Each row is a point. Each copy is the shape, with its points in the same order, turned, moved and blurred by noise. Say if it was mirrored as well.
(in the rows, 128 means zero)

Shape (8 x 3)
[[136  84 105]
 [ 76 126  84]
 [152 172 155]
 [156 170 162]
 [103 152 130]
 [106 134  74]
 [ 96  99 164]
 [159  75 151]]
Copy 1 (8 x 3)
[[138  97  91]
 [115 168  69]
 [149 153 180]
 [147 147 183]
 [116 164 129]
 [145 164  80]
 [ 81 111 129]
 [133  67 133]]
Copy 1 is: only turned
Copy 2 (8 x 3)
[[114  81 158]
 [ 55 127 158]
 [145 175 109]
 [152 170 105]
 [ 94 153 125]
 [ 79 132 173]
 [100  95  90]
 [153  74 120]]
Copy 2 is: mirrored
Copy 3 (8 x 3)
[[166 118 152]
 [184 109  78]
 [ 80  82 107]
 [ 75  84 111]
 [128 104  82]
 [181  83  99]
 [127 164 107]
 [125 138 173]]
Copy 3 is: mirrored

Shape (12 x 6)
[[ 96 158  91 104 135 118]
 [118 146 151 111 149 152]
 [ 80 149 101 101 138 125]
 [111 104 138 171 163 127]
 [ 95 132 129 117 122 165]
 [ 76 105 132  85 193 149]
 [130 162 134 110 165 134]
 [102 108 139  94 147 130]
 [182  84 141 204 117 122]
 [176 122 138 114  94  88]
 [ 79 108 117  99 166 174]
 [237  74 102 172 115 122]]
Copy 1 (12 x 6)
[[113 108 115 123 149 169]
 [129 125 179 120 138 143]
 [133 105 123 115 142 178]
 [176  96 151 126 106  99]
 [144 148 152 116 126 157]
 [158  89 175  62 140 163]
 [115 106 170 128 158 131]
 [125 106 165  94 107 152]
 [140 128 139 146  69  36]
 [ 67 113 144 147  78 107]
 [163 124 154  69 138 163]
 [ 80 134 117 118  79   9]]
Copy 1 is: only turned
Copy 2 (12 x 6)
[[158 214 110 145 156 139]
 [174 156 142 142 115 117]
 [150 210 126 152 148 123]
 [150 125 159 143 175 119]
 [164 168 118 163 138  86]
 [133 193 184 133 128  69]
 [171 171 147 113 124 132]
 [123 165 143 150 118 103]
 [128  51  98 128 182 130]
 [106 132  75 116 114 159]
 [156 187 156 151 140  65]
 [111  64  51  67 174 121]]
Copy 2 is: mirrored
Copy 3 (12 x 6)
[[146 139 183 125  94 119]
 [ 98 141 179 144 152 134]
 [130 141 196 130  86 132]
 [ 84 106 131  98 134 134]
 [ 89 160 172 142 116 158]
 [105 111 215  93 127 195]
 [120 145 192 116 159 121]
 [125 122 170 131 137 175]
 [ 93 126  52  98 166 126]
 [175 143 115 155 174 123]
 [ 89 136 192 107 104 194]
 [145 171  47  70 189 136]]
Copy 3 is: only turned

Shape (11 x 8)
[[172  76 119 147 136 162  92  95]
 [139 155 146 109 180  84 172 141]
 [138 129 183 139 116  58 163 132]
 [115 178 117 130 120 133 129 196]
 [110  76  97 134 125 170 131 115]
 [ 94 164 154  81 134 112 146 164]
 [142 168 163  97 111 102 164 111]
 [103 178 103 154 122 188 161 144]
 [120 115  88 126 142 150  71  87]
 [165  76  31 121 102 151  98 117]
 [116  94  57 153 135 112  92  95]]
Copy 1 (11 x 8)
[[174 134  57 121 142 152 105  97]
 [ 83 122 128 157  64 111 109 152]
 [126  65 148 146 102 132  95 180]
 [ 81 159 156  71 129 124 111 158]
 [116 105  64  73 139 123 127  87]
 [ 67 114 177 112 101 113  94 119]
 [133 104 176 127  81 129 126 128]
 [ 67 147 122  67 125 158 175 125]
 [139 153  87 119 179 104 127  72]
 [184 159  51  53 138  83 116  99]
 [137 125  56 115 178  74 134 127]]
Copy 1 is: mirrored
Copy 2 (11 x 8)
[[144  92  77 138  94 159  87 153]
 [161 114 169 164 172 120 137  66]
 [176 155 106 105 157  98 162  74]
 [106 149 198 136 101 125 162 105]
 [ 82 125 103 152 120 125  88 148]
 [116 114 171 135 165 104 190  98]
 [176 133 148 127 187 133 164 119]
 [ 92 163 180 185 117 163 143 143]
 [137  96 133 167 104 107  99 188]
 [103 102 143  92  93 129  36 180]
 [127 120 129 149  97  76  53 162]]
Copy 2 is: mirrored
Copy 3 (11 x 8)
[[156 104 132 132 170 101 170 188]
 [105 178 150  74 138  82 129  85]
 [102 114 140  42 109 121 128 104]
 [ 70 188 129 139  71 122 151 120]
 [124 115 120 172 159 132 133 140]
 [ 85 156 164 116  75  87 113  89]
 [132 147 188  69  91 127 122 110]
 [ 83 198 153 155 122 155 116 147]
 [155 132 108 172 140  90 118 172]
 [183 130  91 197 146 147 186 146]
 [164 127  62 155 151 116 123 152]]
Copy 3 is: mirrored

Shape (15 x 11)
[[167 140 123 161 103 136 179 155 144 113 143]
 [132 170 147 138 105 100 179 101 137 105 144]
 [152 118 171 103 180 151 160 180 125 197 148]
 [114  89 114 140  72 185 134 112  85 115 124]
 [123 128 108  96 106 131  70 133  69 167 206]
 [ 83 142  72  33 135 139  76 213 138 125  79]
 [109 151 147  86  94 151 141 158 147 159 102]
 [ 94  96  97 132 182 135 148 120 175 154  83]
 [155 183 127 125 122 152 155  78 146 154 130]
 [130 126 145 125 178 146 154 127 122 134 114]
 [130  80  91 106 151  91 174 138 142 114 203]
 [163 102 162 143 151  99 111 168 113 163 211]
 [120 109 126  92 111 139 192 147 180 113 123]
 [190 169 130 120 108 109 104  48 131 124 119]
 [ 85 139 121 106 101 181 106 113 145  80 158]]
Copy 1 (15 x 11)
[[139 132 140 148 108 179 141 138 101  92 151]
 [102 168 165 116 141 139 164 142 104  91 135]
 [ 88  77 165  92  80 218 138  80 139 137 125]
 [116 167  94 119  59 116  94 157 114 143 149]
 [ 97 144  90  57  97 137 111  98 221 115 171]
 [109  50 138 132 146  99   8 122 178 138  82]
 [102 120 178 114  80 135  89 105 136 101  99]
 [137 105  93 138 116 145 132  86  93 155  42]
 [ 63 153 117 132 116 145 153  85 100  77 122]
 [ 92  94 126 117 110 162 139 111 103 159 116]
 [173 138  97  57 158 202 135 135 144 120 121]
 [140 109 135  77 108 174 182  82 182 134 189]
 [155 124 156 106 115 164  97 151  85 101  84]
 [ 83 173 112 117 140  97 144  61  81  83 168]
 [110 112 104 101  96  80 120 172 128  82 115]]
Copy 1 is: only turned
Copy 2 (15 x 11)
[[125 110 112 112 111 113  91 100  82 124 181]
 [157 141  57 120 107 129 108 107 118 100 165]
 [160 133 179  43  89 145  94 147  87 126 103]
 [ 57 109 106 123 150 109 167 143 102 101 131]
 [ 91  80 128  99 115 160 118 185 200 133 116]
 [162  60 132 178 169 136  75 184  91 153  23]
 [158 103 120 136  92 112 124 156  83 100  91]
 [156 191 133 135 151 132 129 153  63 178 109]
 [161 118  62 101  80 139 156 144  93 146 157]
 [147 148 116  80 136 149 127 119  84 138 109]
 [136 154 127 100 176 152  53 167 131 123 185]
 [135 123 183  67 112 153  87 117 180 130 155]
 [163 135 120 135 145 116  95 159  56  90 154]
 [180  97  49 101 120 112 180 125 152 160 163]
 [119  95  98 169 150 185 152 151 107  97 137]]
Copy 2 is: only turned
Copy 3 (15 x 11)
[[ 91 136 108 141  85 131 119  94  96 147 128]
 [118 163 132 178 113  97  97 118 125 138 146]
 [157 124 160  84  53 151 173 127 158 181 102]
 [ 96 150  66  77 139 121 135 112 150  85 147]
 [136 145 154  76 206 174 156 148 147 140 152]
 [ 41 147 174  75 175 124 156 101 216 150  18]
 [127 146 130 109 112 135 102  98 182 132  71]
 [ 95  71 146 127  98  67 172  88 189 124 105]
 [137 118  94 178 124 127 108 122 169 168 133]
 [121 136 125 125  84  88 171 130 167 154 118]
 [ 71 105 196  92 108  96 129 133 111 157 178]
 [154 126 185  95 118 155 178 152  76 153 135]
 [ 82 118 142 103  75  88  82 104 151 140 105]
 [117 116 100 203 155 133 120 184 153 129 127]
 [106 145  96  87 182  70 105 122 141 146 109]]
Copy 3 is: mirrored

Shape (16 x 12)
[[186 102 132 108 149 110 135  97  81 168 187 136]
 [107  94 155 141 125 246 203 104 161 128  68 133]
 [107 121 100 137 132 150 208 101 150 111 131 130]
 [102  91 160 120 113 170 156 103 146  97 136 168]
 [129 118 100 187 113 121 144  97 139 167  72 130]
 [141 122 107 139 125 110 141 117 117 149 130 125]
 [166 219 139 145 119 145 112 113 161 140 182 122]
 [ 97 104  54 110 195 202 122 115 149 158 172 157]
 [149 116 131 114 138 133 139 176  78 161 158 143]
 [178 104 143 126 148 113 155 108  62  83 116 148]
 [123 118 139 135 186 131 122 153 139 114 161 128]
 [107  95  69 197 131 204 168 118 153 161 167 124]
 [154 234 140 201 129 124 136 105 157 173 139 173]
 [ 99 111 135 115 106 127 125 169 123 167 115 159]
 [147 113 113 127 126 164 143 155 102  43 152 128]
 [129 113 146 112 135 133 132 119  25 139 175 110]]
Copy 1 (16 x 12)
[[183  96 124 147  55 153 136 164 145 143 168  95]
 [  9 157 188 158 145 124 132 127 132  85 151  60]
 [105 146 122 163 121 121 163 116  89  93 125  57]
 [100 171 171 132  92 124 131 131  96  77 154 107]
 [141 119 144 135 144  88 100 105 170  89 109  47]
 [156 109 123 138 110 122 126 120 137 121 123  85]
 [135  30 109 109 104 128 150  84 115  70 184 129]
 [133 108 155 235 139 173 158 156 119  71 107 137]
 [150  87 151 140 102 143 111 148 108 165 126 118]
 [168 171 112 135 110 121 108 143 119 167 192  92]
 [127 107 114 180  98  98 117 136  98 120 142 152]
 [108  85 162 217 130 146 105 124  95  52 116  43]
 [154  26 123  86 156  71 144 125 125  55 169  94]
 [129 112 179 115 109 118 116 129 119 130  82 123]
 [134 154 132 166 114 144 102  85  55 143 177 119]
 [148 118  97 124  80 190  81 166 116 155 149 109]]
Copy 1 is: only turned
Copy 2 (16 x 12)
[[117 178 142 122 156 129 167 166 108  94  71  82]
 [187  99  47 231  85 114 169  65 173  86 114 125]
 [179  97 132 159 106  98 151  85 132  61 144  96]
 [143  71  93 168 129 124 163  78 129 127 107  89]
 [165 157 101 145 144 123  91  99 195  75 148 102]
 [140 151 129 132 134 123 124 132 137  92 133 102]
 [201 116 123 135 197  88 128 188 113 113 117 164]
 [147  93  51  77  60 109 151 153 124  69 100 115]
 [140 178 134 142  99 129 133 148  87 141 101 101]
 [126 175 172 132 136 129 191  84 151 135 106 109]
 [151 107 140 119 102 168 136 139 110 115 111 143]
 [189  84  87 153  72 105 122 168 179  69 120  70]
 [232 141 132 122 197  80  75 140 154 111  89 154]
 [139 151  89 150 119 133  89 108  97 143 137  97]
 [146 112 150 145  93 116 202 128 134 166 156 120]
 [ 71 165 160 164 111 101 148 158 114 121  80 112]]
Copy 2 is: mirrored
Copy 3 (16 x 12)
[[153  79 155 126  95  91 162 140 150 130 165 103]
 [ 61 171 151 139 174 197 133  92 198 171  72 157]
 [ 73 105 104 160 185 133 130 113 161 128 106 128]
 [ 97 128 137 113 155 169 146 133 167  87  92 150]
 [110 146  96 176 134 144 158  84  85 162 120 154]
 [128 116 115 155 133 119 137 122 117 131 150 130]
 [209  82  58 118 131 146 100  90 162 136 124 124]
 [ 88 114  69 149 137 140 179 130 235 130 195 167]
 [168 116 162 151 145 119 132 160 153 128 180 151]
 [107  76 164 143 110 146 126 190 107 137 121 123]
 [146 131  86 135 142 125 141 192 172 127 133 139]
 [102 129  84 140 209 161 198  89 175 166 167 134]
 [223  71  62 179 137 156 143  77 133 151  84 161]
 [151 166 141 157 147 131 134 125 139  94 157 187]
 [102  91 122 101 172 180  97 192 137 126 155 130]
 [152 109 174 163 118 151 139 169 147 106 182  73]]
Copy 3 is: only turned
